Rows are points. Before rounding, the points of a table are all equally far from one centre. They may lie mostly on one side of it. Write the centre, to within rounding.

Points (5 x 2)
array([[12, 36],
       [67, -4],
       [-4,  3],
       [60, 29],
       [40, 41]])
Centre: [32,  6]

Points (13 x 6)
array([[ 22,  12, -72,  19, -42,  37],
       [ 42, -21, -20,   9,  26, -40],
       [ 69,   9, -25,  36, -53,  28],
       [ 64,  -5, -47, -38,   6,  38],
       [ 35, -26, -48, -43, -45,  31],
       [ 48,  41,   0, -28, -28, -62],
       [  5, -31,  54,  -9, -29,  -3],
       [ -1,  36, -23, -37,  51,  22],
       [-28, -11, -30, -27, -16, -44],
       [ 65,  37,   6,  20, -63, -26],
       [ 40,  13, -13,  42,  20, -40],
       [-25,  17, -65,   9, -40, -17],
       [ 57,   8, -60, -32, -27, -33]])
Centre: [ 19,  19,  -7,  -8, -17,   7]

Points (18 x 11)
array([[ -8,  11,  38, -13, -23, -24,   6,  39, -59,  12, -57],
       [ 27,  57,  -9,  -1,  21,  30,  57,  20, -23, -47, -14],
       [ 35,  71,  36, -24,  17, -68,  -4, -17, -22, -14,  -7],
       [ 21,  22,  31,  -6,  59,  41, -27,  37, -57, -35,  -9],
       [-26, -49,  13, -22,  12, -19,  55,  14, -21,   9, -13],
       [  5,  67,  42, -32,  18, -55,   4,   4, -53, -35,  -4],
       [  5,  95,  59,  11,   4,  -3,  11, -17, -33,  26, -31],
       [ 23,  61,   6,  -5,  19, -31,  18,   6, -23, -71,  18],
       [ 75,  32,  42, -10,  20,  27,  14,  45,  -8, -16, -25],
       [  2,  12,  25, -27,  64,  23,  12,  40,  -8, -53,   4],
       [ 74,  71,  28, -35,  30,   5,   6,  17, -22,  -8, -23],
       [ 20,  62,  30, -50,  15, -10,   0,  26, -84,  22,   9],
       [ -4,  78,  31,  -9, -30, -15,  -3,  27,  -3, -24, -23],
       [-41,  14,  34, -24, -21, -50,  -1,  13, -28,  49,  -6],
       [ 22,  43,  36, -34,  28,   4,   7,  70, -20, -29,  27],
       [ 30,  33,  11, -31,  21,   6,  70,  38, -29, -29, -29],
       [ 51,  67, -14, -44,  30,   1,  35,  31,  -8,  20,  -9],
       [ 44,   0,  64, -11,  48,   0,  59,   5, -56, -28, -13]])
Centre: [ 13,  18,  18,   5,  19,  -4,   8,  -1, -25,   8,   2]

Points (24 x 20)
array([[-95, -32,  28,  33,  -2, -14,  33, -44,  36, -14,  57, -36, -13,
         -4,  19,  11,  19,  16,  -9, -11],
       [-51, -31,   3,  37,  26, -41,  44,  -7,  21,  14,  56, -49, -47,
        -10,  33, -10, -31,   8,  31, -28],
       [-57, -33,  -4,  43, -40,  -3,  -2, -40,  32,  29, -12, -63,  -9,
         -9,  39,  -2,   5,   7,  29, -23],
       [-40, -18,   0,  32,  -3, -20,  52, -61,  16,   4,  61, -59, -10,
         24,  25,  20,   0, -28,  -4, -30],
       [-71, -53,  18,  30, -14,  -5,  20, -53,  43,   5,  21, -46, -18,
         15,   2, -17,  -3,   9, -12, -30],
       [ -4,   1, -19,   9,  17,  -4,  33, -66,  37,  -5,  39, -48,  13,
         23,  21, -12, -33,  -4,  12, -16],
       [-60, -19,  37,  34, -11,  -5,  35, -22,  41,   2,  31, -59,  13,
        -10,  27,  -9,  50, -14,  11,  -5],
       [-67, -45,  21,  62,  18,   3,  27, -71,  45,   9,  52, -24,  -8,
        -13,  -8,  -4,   6,  22,   5, -14],
       [-74,  -7,  -6,  53, -25, -10,  54, -30,  17,  30,   5, -33,   7,
         20,  -3,  33,   1,   7,  -9, -26],
       [-30,  13, -18,  56,  -3, -51,  22, -65,   5,  25,   2, -35,  -9,
          7,  23,  21, -29, -30,  25,  -1],
       [-53, -29,  19,  62,   1, -18,  50, -52,  32,   3,  42, -54, -14,
          4,  -8,  17, -24, -33, -17, -30],
       [-70,   6,  11,  27,   5,   2,  49, -12,  17,  34,   3, -63,  -1,
          9,   7, -10, -19,  17,  11, -29],
       [-35, -36,  16,  47, -20, -48,  23, -53,  20, -22,  -4, -64,  14,
          6,  18,   2, -38,  35,   2,  -3],
       [-41,   8,  -4,  42, -36,  -7,  28, -58,   7,   5,  27, -24,  16,
         12,  57,  27, -37, -14,   8, -37],
       [-42, -10,  48,  25,  23, -10,  30, -54,  35,   4,  52, -61,  -7,
        -10,  11, -40,  25,   3,  23, -21],
       [-52,  12,  32, -19, -21, -19,  10, -48,  18, -34,  27, -53, -28,
         -1,   6, -17, -20, -12, -24, -14],
       [-72, -17,  -7,  48,  10,  -6,  32, -89,  27,  21,  27, -10,   0,
         -7,  11,  20,   6,  -9,  30,  -9],
       [-57, -26,   0,  16,  22, -30,  33, -39,  40,  34,  43, -40, -15,
         27,  12,  -2,  -1,  30,  23, -23],
       [-44, -17,  38,  33,   2,  10,  20, -64,  31,   0,  47, -68,   5,
        -12,  26,  -5,  -5, -35,  15,  -6],
       [-47, -35,  12,  38, -25, -24,  31, -51,  17,  41,  20, -54, -16,
        -23,  -6,   0, -27, -10,  45,   2],
       [-46, -18,  12,  30, -33, -25,  48, -50,  -4,  32,  29, -30,  -1,
         -6,  59,  23,   9, -26,  22, -21],
       [-30,  16,  16,   7,  19, -48,  43, -37,  31,  35,  30, -32, -37,
        -31,  23,  -6,  16, -41, -14, -32],
       [-33, -21,   7,  30, -41, -25, -18, -54,   3,  -3,  37, -47,  30,
         -2,  23,  12,   0, -29,   5,   9],
       [-45, -42,  22,  15,  22,  12,  54, -41,  27,   9,  19, -63, -27,
        -21,   6, -26,   0, -21,  12,   0]])
Centre: [-16,  -2,   4,  39,  -3, -11,  17, -27,  12, -15,  19, -23, -21, -26,   8,
  12,   5,  14,   7, -22]

Points (27 x 24)
array([[ 15,  84,   3,   3, -22,  16,  -2,  47,  28, -25, -14,  15, -16,
         -1, -53,   9,  -7,  18,   9, -13,  23, -17,  22,   8],
       [ 20,  15,  -3,  -9,   4,  13, -56,  14,  74, -17, -31,  23,   6,
         22, -28,  28,   5,  36, -17,  -8,  59,  -9,   2,  11],
       [ 18,  43,  14,  -9, -34,   0, -39,  36,  63, -43, -19,   3,   4,
         30, -30,  -2,  43,  60, -36, -25,  30, -13,  29, -26],
       [ 11,  22,  27,   0,   2,  11, -41,  29,  56, -11, -63, -24,  18,
         -2, -21,  37,  12,  45,  -4, -24,  40, -25,   4, -13],
       [  3,  36,  21,  -3, -46,  29, -39,  25,  58, -12, -10,   8,  -3,
         -7, -42,  28,  36,  69,  -5, -34,  29, -17,  31,  -9],
       [ 17,  52,  11, -23,   6,   0, -30,  28,  84,   8, -11,  28, -28,
         30, -28,  34, -13,  42,   3,  -5,  24, -27,  11,  -9],
       [  8,  43,   1,  -3, -29,   8, -36,  -5,  66, -43, -41,  20,  25,
        -20, -64,  -5,   8,  62,  34,  10,  34,  -6,  25, -25],
       [  5,  60,  -8,   4,  12,  19, -28,   0,  65, -22, -36,   2,  -7,
          5, -52,   2,  -8,  29, -23, -29,  41, -13,  18, -24],
       [ 18,  51,  -5,   5, -35,  -6, -28,  17,  47, -22, -13,  25, -15,
        -23, -43,  18,  -6,  42, -34, -47,  16, -27,  18,   3],
       [ -9,  40, -11, -11, -28,  12, -32,  47,  95, -43, -17,  22, -15,
         17, -46, -33,  16,  21, -19, -24,  17,  -3,  16,  -1],
       [ 32,  24,   1, -10, -30,  -7, -52,  -6,  71, -19,   9, -24,  -9,
         16, -28,  28,   2,  37, -24,  -3,  48, -14,  10,  -6],
       [ 32,  28,  27,  10, -19,  19, -31,  49,  59, -12, -17,  36,  -3,
        -12, -48,  21, -19,  29,   0,   0,  26, -27,  -3, -37],
       [ 24,  49,  34,   1, -29,  13, -51,   4,  48, -32, -44,   2,  -5,
         21, -54, -10,   7,  56, -16, -19,  37,   5,   3,  24],
       [ 43,  60,  11,  -1, -29,  27, -12,   4,  85,   4, -22,  16, -10,
         20, -17,   4,   5,  41,  19, -10,  37, -10,  15,  -6],
       [ 16,  52,   5,  -7, -11,  -1,  -6,   7,  51, -25,  -4,   9, -22,
        -18, -39,   8,  22,  11,  -7, -54,  25,  -7,  27, -29],
       [ 31,  55,  15,  15, -23, -17, -36,  22,  50, -17,  -2,  21, -13,
        -24, -35,  18, -16,  24, -21,  -8,  30, -29,  49,  -4],
       [ 12,  67,  -3, -11, -52, -13, -31,  23,  41,  -7,  -8,   5,   0,
          1, -49, -13,  18,  42,  -7, -23,  37, -19,   1,  17],
       [ 39,  38,   7, -10,  -6,   4, -40,   1,  59, -21, -38,  33,   8,
         -1, -54,  15,  -2,  50,  -8, -30,  42,  -7,  26,   6],
       [ 19,  35, -11,  18,  -8,  17, -46,  19,  61, -16, -18, -22, -22,
        -19, -11,  14,   6,  25, -12, -37,  45, -17,   0,   3],
       [ 28,  78,  12,  21, -43,  -3, -29,  18,  48, -19,   4,   9, -18,
        -12, -15,  28,  12,  40,  20, -10,  37,  -5,  14, -12],
       [-14,  52,  17,  -3, -33,   6, -27,  10,  79, -21, -36,  -8,  -2,
        -26, -65,   5,  13,  35,  -1, -26,  27, -11,  -9, -10],
       [ 22,  68,  18,  -7, -28,  31, -24,  31,  47, -19, -11,  18,  13,
          1, -30, -28,   2,  11, -16, -25,  38,  -2,  48, -16],
       [  2,  69,  27,  -8,  -1,   6, -27,  -8,  39, -12, -56,  -5,   6,
         -9, -33,  34,  34,  54,   1, -17,  35,  24,  16, -14],
       [ 19,  81,   9, -11, -20,  14, -38,  17,  53, -25, -24,  14,  18,
         25, -47,  -3,  22,  25, -14, -35,  32, -13,  23,  -9],
       [ 11,  38,  23,  -7, -16,   1, -37,  -3,  60,   6, -22, -13,  -3,
         11, -28,  16, -17,  28, -15, -49,  39, -29,  20, -21],
       [ 26,  45,   5, -21, -49,  17, -12,   6,  86,  -9, -26,  -7,   1,
         10, -35,  12,  16,  23, -23, -39,  11,  -9, -15,  -5],
       [ 11,  29,  -9,  27, -26,  12, -11,  14,  65,  -7, -15,   8,   1,
         17, -60,  32,  18,  24, -22, -30,  29, -24,  18,   7]])
Centre: [ -5,  20,   6,  -6, -12,   4, -25,  13,  37, -23, -16,   4,   7,   7,  -9,
   0,   1,  37,   2,  10, -20,   5,  16,  -5]
